Every row gives one point. A path goes straight from each point to the next, and from the last back to the first. The post is the endless flat space through its rows: a point in 2 columns, a line in 3, a plane in 4, and so on, so that a path can go around it. How many times does the path go around the post? Going back the other way cancels.
In the rows, 128 means zero.

Post:
[[145, 135]]
Path:
[[133, 167],
[86, 171],
[105, 119],
[142, 75],
[207, 107],
[171, 163],
[118, 190],
[83, 138],
[71, 144],
[158, 94],
[203, 109],
[188, 144],
[127, 173],
[95, 159],
[107, 116],
[147, 108],
[210, 86],
[177, 151]]
Times around: 3

Post:
[[154, 91, 164, 146, 138, 123, 123, 116, 131],
[118, 78, 107, 107, 91, 135, 121, 136, 149],
[107, 99, 107, 97, 120, 148, 152, 107, 105],
[100, 133, 174, 123, 97, 115, 110, 99, 145],
[143, 144, 152, 168, 169, 153, 152, 145, 113],
[123, 168, 85, 102, 124, 115, 97, 136, 131],
[126, 154, 101, 147, 142, 161, 136, 111, 101],
[100, 90, 110, 137, 153, 111, 94, 124, 135]]
Path:
[[150, 85, 125, 185, 157, 124, 85, 162, 127],
[139, 131, 83, 174, 164, 118, 90, 197, 150],
[76, 99, 142, 126, 120, 106, 142, 107, 143],
[76, 112, 154, 110, 69, 174, 174, 87, 131],
[154, 158, 128, 103, 147, 146, 106, 116, 121],
[109, 101, 206, 121, 98, 124, 112, 7, 93],
[126, 162, 127, 154, 127, 126, 106, 184, 150],
[138, 131, 144, 145, 116, 127, 140, 110, 127],
[174, 106, 147, 134, 128, 128, 164, 150, 149],
[145, 145, 144, 135, 122, 162, 145, 119, 148],
[70, 106, 72, 115, 171, 153, 79, 143, 116],
[142, 158, 59, 120, 129, 140, 77, 120, 89],
[148, 97, 107, 138, 139, 88, 96, 121, 122],
[93, 156, 141, 164, 102, 128, 139, 111, 158],
[135, 163, 161, 139, 102, 152, 149, 81, 144],
[136, 166, 161, 92, 121, 106, 94, 113, 148],
[155, 96, 136, 90, 144, 136, 94, 103, 85],
[169, 129, 136, 144, 196, 130, 97, 180, 129],
[140, 108, 123, 110, 137, 135, 143, 162, 147],
[68, 89, 114, 134, 105, 142, 153, 81, 137],
[172, 120, 138, 124, 144, 105, 174, 88, 108],
[122, 138, 147, 155, 127, 143, 133, 129, 157],
[139, 182, 124, 126, 170, 112, 101, 75, 133],
[79, 136, 129, 144, 57, 127, 120, 104, 172],
[139, 135, 120, 125, 207, 80, 108, 130, 94]]
Times around: 2

Post:
[[180, 85, 181, 163, 136, 176, 167, 147, 135, 145, 132, 132, 111, 137, 131, 75, 135, 73],
[130, 165, 140, 93, 123, 128, 99, 133, 134, 111, 173, 160, 101, 117, 134, 202, 116, 141],
[192, 111, 169, 171, 173, 183, 162, 114, 165, 130, 179, 134, 53, 164, 131, 118, 92, 74],
[160, 83, 137, 130, 178, 115, 118, 119, 75, 92, 180, 131, 183, 163, 162, 137, 74, 81],
[118, 84, 140, 114, 169, 175, 141, 110, 67, 170, 158, 127, 160, 197, 114, 120, 114, 173],
[139, 85, 134, 151, 82, 80, 137, 164, 154, 120, 118, 135, 116, 167, 187, 176, 105, 142],
[80, 140, 172, 83, 123, 141, 133, 146, 194, 82, 150, 172, 105, 177, 138, 165, 130, 71],
[69, 159, 117, 163, 67, 91, 100, 112, 165, 173, 85, 87, 60, 94, 130, 81, 117, 117],
[101, 88, 85, 210, 122, 120, 106, 135, 67, 73, 54, 136, 66, 171, 148, 144, 175, 98],
[66, 213, 109, 146, 220, 188, 115, 127, 169, 151, 186, 197, 101, 99, 117, 83, 127, 115],
[95, 139, 99, 108, 64, 105, 166, 98, 119, 122, 126, 119, 130, 98, 125, 167, 105, 161],
[153, 141, 125, 133, 87, 79, 125, 110, 110, 114, 102, 145, 99, 127, 145, 95, 113, 134],
[93, 138, 114, 105, 112, 117, 123, 162, 169, 110, 141, 94, 100, 151, 119, 93, 155, 94],
[85, 96, 155, 160, 79, 116, 128, 126, 190, 132, 159, 176, 73, 130, 99, 166, 113, 160],
[149, 128, 132, 140, 107, 169, 133, 129, 161, 142, 160, 168, 143, 143, 114, 116, 50, 145],
[208, 108, 165, 110, 174, 138, 139, 99, 175, 162, 116, 70, 163, 133, 116, 55, 85, 92],
[135, 101, 122, 110, 147, 116, 153, 164, 76, 123, 74, 124, 98, 142, 123, 105, 121, 100]]
Path:
[[143, 122, 172, 127, 139, 102, 82, 87, 195, 133, 147, 123, 126, 90, 92, 51, 107, 138],
[104, 91, 133, 113, 146, 130, 157, 153, 145, 190, 208, 84, 64, 92, 139, 140, 94, 138],
[137, 153, 131, 106, 94, 117, 188, 115, 138, 69, 90, 168, 68, 44, 107, 106, 130, 134],
[152, 150, 172, 111, 224, 138, 95, 156, 73, 117, 205, 166, 131, 121, 146, 123, 102, 91],
[249, 110, 103, 166, 155, 192, 160, 164, 145, 123, 149, 109, 117, 178, 94, 63, 50, 118],
[75, 96, 168, 175, 88, 123, 14, 86, 137, 160, 125, 190, 59, 209, 38, 131, 143, 153],
[145, 130, 137, 118, 75, 140, 138, 69, 92, 141, 152, 199, 127, 123, 126, 97, 79, 116],
[101, 143, 126, 127, 167, 156, 137, 71, 182, 85, 137, 171, 123, 106, 118, 169, 125, 114],
[76, 97, 137, 135, 117, 89, 133, 96, 158, 113, 89, 147, 145, 93, 125, 127, 112, 167],
[104, 115, 174, 165, 144, 155, 172, 103, 167, 195, 154, 123, 113, 95, 70, 110, 75, 211],
[126, 103, 96, 104, 169, 139, 129, 119, 126, 86, 90, 114, 111, 41, 92, 149, 124, 137],
[156, 76, 110, 94, 142, 170, 166, 143, 204, 113, 111, 94, 84, 215, 87, 89, 120, 107],
[147, 190, 109, 145, 91, 165, 103, 57, 127, 153, 76, 120, 174, 79, 124, 72, 141, 80],
[62, 173, 89, 177, 125, 107, 123, 150, 137, 152, 145, 48, 134, 89, 165, 147, 155, 76],
[180, 131, 146, 193, 175, 74, 185, 133, 112, 64, 133, 162, 121, 173, 203, 106, 116, 77],
[105, 176, 103, 196, 122, 155, 60, 100, 164, 35, 157, 157, 108, 143, 136, 140, 128, 137],
[109, 79, 107, 145, 160, 136, 126, 141, 165, 146, 134, 108, 103, 100, 138, 88, 73, 96],
[172, 73, 119, 160, 114, 112, 97, 50, 144, 166, 139, 102, 95, 145, 121, 122, 86, 125],
[105, 139, 112, 124, 60, 143, 118, 120, 130, 102, 105, 173, 102, 211, 116, 126, 110, 133],
[86, 70, 218, 93, 169, 114, 188, 196, 161, 142, 166, 160, 77, 199, 167, 225, 84, 81],
[143, 86, 170, 162, 132, 130, 176, 142, 111, 98, 126, 155, 45, 141, 101, 93, 97, 95],
[113, 83, 110, 131, 55, 92, 162, 149, 90, 72, 151, 104, 50, 114, 107, 131, 93, 136],
[121, 76, 162, 111, 101, 118, 163, 98, 132, 163, 105, 116, 64, 117, 94, 167, 146, 178],
[138, 146, 90, 202, 122, 167, 147, 47, 183, 178, 228, 131, 89, 85, 76, 98, 116, 201],
[103, 163, 132, 235, 151, 47, 31, 121, 149, 203, 158, 136, 106, 100, 201, 103, 128, 117],
[169, 102, 134, 240, 187, 166, 186, 171, 134, 123, 196, 146, 113, 210, 165, 149, 198, 188],
[107, 124, 155, 178, 81, 134, 86, 176, 186, 57, 148, 189, 64, 119, 152, 209, 112, 138],
[114, 83, 142, 179, 132, 125, 122, 144, 136, 139, 166, 129, 101, 148, 157, 56, 42, 55],
[80, 145, 72, 78, 106, 54, 172, 69, 94, 105, 52, 171, 114, 87, 110, 115, 44, 132],
[141, 103, 128, 116, 100, 142, 141, 118, 92, 104, 125, 154, 128, 191, 137, 150, 103, 116],
[49, 189, 154, 125, 120, 133, 49, 132, 140, 86, 147, 201, 125, 179, 109, 159, 121, 47],
[215, 172, 182, 210, 118, 164, 123, 163, 133, 71, 176, 171, 144, 72, 192, 137, 109, 79]]
Times around: 3

Post:
[[155, 85, 150, 169, 120, 142, 129, 143, 158, 92, 157, 142, 191, 117, 74, 146, 133, 166],
[131, 118, 136, 173, 145, 96, 148, 146, 135, 117, 156, 175, 86, 100, 105, 79, 112, 85],
[81, 135, 85, 125, 142, 125, 91, 97, 137, 133, 85, 104, 114, 160, 93, 88, 116, 122],
[130, 96, 114, 157, 99, 70, 190, 141, 105, 138, 150, 164, 78, 144, 107, 111, 85, 62],
[113, 106, 97, 157, 155, 105, 141, 149, 124, 153, 159, 166, 157, 126, 140, 115, 94, 72],
[121, 92, 144, 151, 120, 149, 108, 106, 113, 76, 181, 133, 158, 89, 115, 126, 122, 149],
[131, 116, 125, 115, 97, 77, 144, 169, 103, 130, 123, 162, 93, 102, 110, 106, 121, 84],
[102, 110, 188, 164, 100, 113, 141, 136, 160, 98, 157, 181, 149, 94, 88, 187, 118, 179],
[142, 140, 137, 145, 88, 124, 116, 101, 172, 115, 154, 135, 171, 92, 124, 181, 133, 196],
[99, 145, 133, 142, 93, 160, 89, 154, 132, 144, 96, 91, 111, 143, 147, 141, 127, 142],
[126, 177, 106, 127, 139, 130, 114, 133, 99, 145, 98, 111, 110, 136, 105, 138, 127, 154],
[110, 146, 84, 141, 168, 158, 114, 104, 108, 116, 47, 103, 109, 134, 132, 133, 121, 125],
[102, 134, 135, 129, 139, 138, 103, 101, 102, 140, 75, 105, 137, 139, 137, 90, 123, 175],
[126, 136, 107, 146, 145, 81, 66, 117, 104, 122, 84, 120, 103, 138, 132, 116, 105, 110],
[150, 87, 141, 135, 133, 151, 109, 112, 148, 146, 155, 135, 160, 86, 68, 175, 140, 135],
[86, 181, 122, 97, 173, 119, 114, 115, 132, 139, 82, 73, 105, 168, 153, 113, 138, 84],
[122, 133, 90, 96, 175, 137, 78, 117, 140, 124, 111, 124, 93, 167, 139, 126, 105, 146]]
Path:
[[77, 117, 184, 177, 77, 26, 190, 128, 135, 119, 93, 176, 75, 130, 100, 132, 56, 148],
[92, 189, 102, 149, 202, 138, 82, 112, 129, 120, 85, 117, 142, 119, 125, 72, 89, 159],
[121, 109, 143, 124, 118, 148, 78, 136, 101, 70, 130, 116, 138, 132, 84, 82, 127, 132],
[131, 156, 126, 148, 42, 50, 101, 151, 88, 57, 65, 133, 82, 128, 115, 143, 127, 141],
[121, 150, 101, 95, 51, 156, 117, 129, 128, 141, 148, 109, 47, 102, 75, 114, 157, 165],
[163, 114, 121, 169, 136, 136, 71, 132, 72, 86, 105, 127, 120, 78, 120, 90, 143, 90],
[135, 139, 153, 185, 237, 133, 146, 80, 151, 113, 137, 151, 176, 94, 68, 117, 125, 119],
[86, 153, 163, 168, 135, 90, 131, 131, 113, 107, 105, 105, 143, 86, 154, 40, 115, 158],
[147, 104, 96, 193, 79, 118, 121, 108, 128, 76, 143, 118, 7, 109, 109, 116, 125, 87],
[141, 127, 79, 160, 131, 106, 211, 147, 134, 114, 132, 139, 111, 189, 160, 134, 120, 18],
[148, 150, 93, 159, 184, 149, 141, 111, 117, 132, 94, 143, 108, 144, 108, 162, 90, 100],
[166, 152, 122, 54, 180, 123, 84, 127, 221, 89, 106, 75, 85, 179, 146, 118, 145, 130],
[144, 117, 72, 187, 110, 154, 111, 92, 103, 95, 113, 144, 87, 96, 117, 150, 74, 148],
[127, 181, 131, 108, 104, 119, 130, 148, 180, 161, 96, 130, 157, 148, 108, 143, 137, 98],
[127, 121, 85, 197, 101, 140, 182, 89, 97, 93, 109, 138, 113, 140, 54, 116, 115, 186],
[150, 130, 106, 167, 98, 137, 139, 160, 84, 169, 135, 113, 171, 99, 147, 180, 113, 186],
[105, 142, 125, 137, 229, 114, 113, 116, 133, 164, 144, 116, 150, 124, 68, 90, 126, 90],
[98, 24, 168, 209, 116, 166, 87, 96, 99, 112, 86, 100, 217, 84, 104, 93, 136, 173],
[123, 130, 114, 156, 128, 78, 108, 152, 124, 98, 111, 156, 188, 162, 127, 129, 125, 107],
[181, 93, 120, 158, 195, 149, 110, 130, 120, 77, 123, 147, 190, 102, 124, 95, 118, 58],
[124, 64, 114, 143, 74, 76, 182, 164, 123, 91, 150, 203, 180, 158, 107, 101, 106, 122],
[97, 78, 95, 151, 97, 202, 103, 114, 95, 143, 93, 76, 138, 87, 151, 155, 165, 133],
[119, 105, 107, 187, 148, 150, 92, 116, 131, 162, 155, 106, 208, 112, 55, 153, 118, 158],
[96, 161, 134, 138, 102, 120, 117, 106, 114, 144, 115, 125, 90, 101, 160, 119, 106, 117]]
Times around: 0
